Rows are points. Each copy is the shape, with its points in the same order, stretched, turned, moved and blurred by noise. Is it also mirrored, or only turned?
In the rows, zero is written as 128.

Shape (6 x 3)
[[140  75 108]
 [144 156 111]
 [115 134  92]
 [ 22 185 189]
 [151 184 135]
 [ 97  90  97]]
Copy 1 (6 x 3)
[[130  76 155]
 [117 127  82]
 [ 94 116 120]
 [ 62 247 136]
 [138 147  68]
 [ 83  99 164]]
Copy 1 is: only turned
Copy 2 (6 x 3)
[[ 62 163 134]
 [133 167 125]
 [110 172  94]
 [173  56  27]
 [161 161 117]
 [ 76 149  92]]
Copy 2 is: mirrored

Shape (12 x 6)
[[126 159 111 119 160 207]
 [ 92  53 152 111 119 152]
 [127  80  88 179 116  97]
 [113 164 207 173 189 102]
 [101 183  87  98 143 127]
 [138  44 134 136 120 149]
 [ 62 164 113  21 116  89]
 [113 152  57 109  80 112]
 [157 115  99 121 151 107]
 [124 126 173  80  45 174]
 [168 163  79 135 169  58]
 [ 95  67 149  77 163 137]]
Copy 1 (12 x 6)
[[140 151 151 172  87 173]
 [168 105 204 145 157 123]
 [137  79 153  75 121  96]
 [159  92  28 178 174 142]
 [ 80 127 140 131 125 151]
 [180 106 186 112 148 108]
 [ 45 122 170 136 205 144]
 [ 62 119 178  86 105  98]
 [130 118 137  81 158 130]
 [116 178 166 157 146  55]
 [ 93 105  75  54 171 130]
 [160 101 199 138 195 162]]
Copy 1 is: only turned
Copy 2 (12 x 6)
[[ 24 148  62 134 191 154]
 [116  84  83 145  44 130]
 [157  97 134 174 130  64]
 [141 215 136 201 128 169]
 [ 93 177 159  99 210 120]
 [126  54  72 169  74 122]
 [140 164 209  47 147 136]
 [136 149 143  80 200  71]
 [131  93 150 156 177 125]
 [138 157  17  70 100 151]
 [157 131 214 159 242 112]
 [ 99  72 136 145  62 161]]
Copy 2 is: only turned
Copy 3 (12 x 6)
[[176 136 123 199 141 206]
 [ 82 146  62 113 133 208]
 [141 103  62 113 128 113]
 [ 66  82 194 118 212 152]
 [150 167 106 161 192 159]
 [130 123  74 103  97 195]
 [ 91 243  73 114 232 185]
 [163 192  73 144 151 129]
 [180 125 100  96 151 159]
 [106 223 121 135 112 218]
 [204 114 128  95 183 120]
 [ 94 146  67  91 172 236]]
Copy 3 is: only turned
Copy 4 (12 x 6)
[[139 142  73 150 156 197]
 [ 99 170 189 113 115 170]
 [ 95 128 131 145  91  85]
 [156 134 162 217 199 130]
 [133  69  90 130 167 148]
 [107 175 169 121  87 142]
 [133  37 151  76 174 150]
 [116  76  79  86 117  93]
 [149 105 116 150 101 118]
 [160 169 144  46 169 117]
 [173  50  92 174 104  90]
 [113 136 191 128 126 207]]
Copy 4 is: only turned

Shape (13 x 8)
[[126 124 149 121 200 169 185  64]
 [ 61 168 146 110 146 145 144 150]
 [122 132 104 144 169 161 111 155]
 [131 149 193  93 106 100  90 126]
 [130 148  63 113 124 187 132 137]
 [ 95 122 163  79 147  44  97 115]
 [125  92 156  53 139 175 139 125]
 [ 68 176 144 180  79 130 157  86]
 [138 177 153 167  97 122 127  90]
 [ 98 166 142 125 229  41 223 135]
 [132 116 131 162 135 201 197 172]
 [ 98  77 105 106 158 181 142 118]
 [ 72 160 123 118  88 183 133 140]]
Copy 1 (13 x 8)
[[ 99 112  42 148 148 145 102 175]
 [ 84 157 100  66  44 113  97 178]
 [ 67 120 126  92 109  83 139 202]
 [114 184  86  63  90 155 182  74]
 [134 130 135  91 126  80 111 247]
 [127 171  88 133  64 129 168  49]
 [120 124  66  83  64 163 175 188]
 [104 242 137 124 109 146  42 149]
 [109 196 122  92 166 140  93 111]
 [116  44 115 156  90 117  43  59]
 [ 71  81 164  84 100 171  92 248]
 [ 91 136  99 139  84 123 153 234]
 [ 99 205 123  57  61 120  98 221]]
Copy 1 is: mirrored
Copy 2 (13 x 8)
[[159 126 123 143 229 167 142  95]
 [118 217 199  98 164 169 138 142]
 [167 174 130 135 135 116 186 115]
 [ 78 102 166  82 172 105 162 183]
 [184 160 145 142  93 163 157 131]
 [ 85 135 131  12 197 162 167 167]
 [155 134 142 114 195 137 149 226]
 [ 50 161 141 125 129 195  60  49]
 [ 86  88 138 123 120 154 123  78]
 [ 82 203 142 114 248 241 195  99]
 [136 185 142 249 135 158 150 152]
 [175 167 103 133 165 148 130 154]
 [112 194 182 134 101 162  93 155]]
Copy 2 is: only turned
Copy 3 (13 x 8)
[[148 204  95  90 175 147 119 112]
 [ 74 105 137 174 153 166 125 185]
 [137 126 150 153 131 202 129 118]
 [ 89 146 206 167  73  97 123 168]
 [164  84 159 151 174 177 165 158]
 [ 79 132 121 120  75  91  66 169]
 [159 176 139 109 116 163 135 188]
 [ 30  85 161 165 134  78 184 146]
 [ 85 123 191 166 112  77 163 113]
 [128 164  18 160 145 117  61 147]
 [154 165 125 170 109 197 203 140]
 [143 144  99  84 129 190 138 155]
 [ 82  78 178 169 151 157 182 192]]
Copy 3 is: mirrored
Copy 4 (13 x 8)
[[140 143 151 134 152 110 216  72]
 [133 164 147 129 113 180 161 180]
 [117  78 141 148 118 137 162 153]
 [162 129  81  44 168 175 121 122]
 [ 62 107 132 198  85 165 149 122]
 [144 153  68  43 191 119 150 162]
 [ 96 123 130  64  89 155 193 120]
 [135 205 148 165 177 168  75  88]
 [161 145 108 143 187 159  89  64]
 [237 215 101 151 142  77 196 177]
 [162 127 186 153  47 145 144 119]
 [ 67 114 161 117 101 118 186 129]
 [ 85 155 156 152  99 206 119 140]]
Copy 4 is: only turned

Shape (12 x 9)
[[140 113 159 118 171 145 131 174  80]
 [153 109  69 113  99 119 135 108 128]
 [ 99 152 156  76 100  85 120 141  95]
 [158 150 132 113 145 115 150 113 182]
 [ 85 159 104 119 136 101 153 108  53]
 [ 68  97 136 134  97 139  66 171 167]
 [128 186 157 120 128 148 176 144 134]
 [132 100 130 197 176 125  80 123 134]
 [122 101 137 140 178 131 149 105 201]
 [132  69 118 119  78  94 167  87 178]
 [ 99  68  62 128 143 161 132 249 174]
 [149 115 173 169 153  88 130 128 178]]
Copy 1 (12 x 9)
[[133 181 134  90 110  97 111 131  98]
 [161  97  75 134 112 134 153 124  68]
 [145 117 162  93  82 102 141 163 138]
 [141 137  86 161 152 156 127 185 117]
 [172  68 201  93 116  73  91 139  73]
 [137 130  99 148 120 162 152  32 189]
 [189 121 142 131 153 117 109 181 143]
 [120 140 131 194 126 126  67  76 100]
 [124 153  93 194 185 156 137 144 124]
 [160 123  67 188 124 129 218 139 110]
 [162 198  68  88 141 221 195  38 111]
 [129 180 122 209 125 142 125 153 123]]
Copy 1 is: mirrored
Copy 2 (12 x 9)
[[125  61 126  77 159  99 128  87 120]
 [ 96 162  81 125 159 144 127 139 140]
 [ 50  95  78 120 113  84 195 185 142]
 [ 44 118 104 179 148 134  99 158 150]
 [137  99 116 107 119 103 163 145 184]
 [ 95 184 151 130  92 106 151 132  72]
 [ 68  60 136 162 141 144 165 150 177]
 [135 146 163 112 125  71  55  59 109]
 [104 150 135 175 120 143  41 136 124]
 [ 91 150  58 197 110 169 130 158 115]
 [176 214 171  94 208 146 135 127  53]
 [ 79 104 111 187 121  86  79 104 120]]
Copy 2 is: mirrored
Copy 3 (12 x 9)
[[115 173 122 126 177 154 146 110 109]
 [ 96 151  92 153  81  80 169 135 167]
 [141 173 159 110  94  79 143  67 130]
 [139 146  83 110  94 163 141 148 130]
 [119 197 121 113 123  92 105  78 178]
 [ 68 107 196 164  84  75 140 135  60]
 [174 149 101 136 120 162 110  95 146]
 [ 82 126 124 141 133 135 104 201  75]
 [ 97 130 126 103  84 178 118 171 141]
 [153 144 167 135  57  93 171 151 201]
 [ 20 180 117 215 113 169 178 135  99]
 [160 160 127 109 114 165 134 190 106]]
Copy 3 is: only turned
Copy 4 (12 x 9)
[[145 112 159 192 111 147  79  60 146]
 [154 181 118 103 194 127 116 121 119]
 [110 147 122 111 115 190  25 134 118]
 [ 99 170  72 111  95 117 143 129 151]
 [142 130 131  76 164 216  49  44 121]
 [108  71 185 156 134 149 122 203  73]
 [ 76 141 112 118 115 186 107 114 182]
 [208  62 146 121  92  92 163  95  93]
 [ 73 116 107 119 103  86 175 112 131]
 [ 84 155 137  76 145  70  86 171 129]
 [ 91 160 228 212 146 176 184 141  61]
 [129 109 134  95  38  82 135 137 138]]
Copy 4 is: only turned
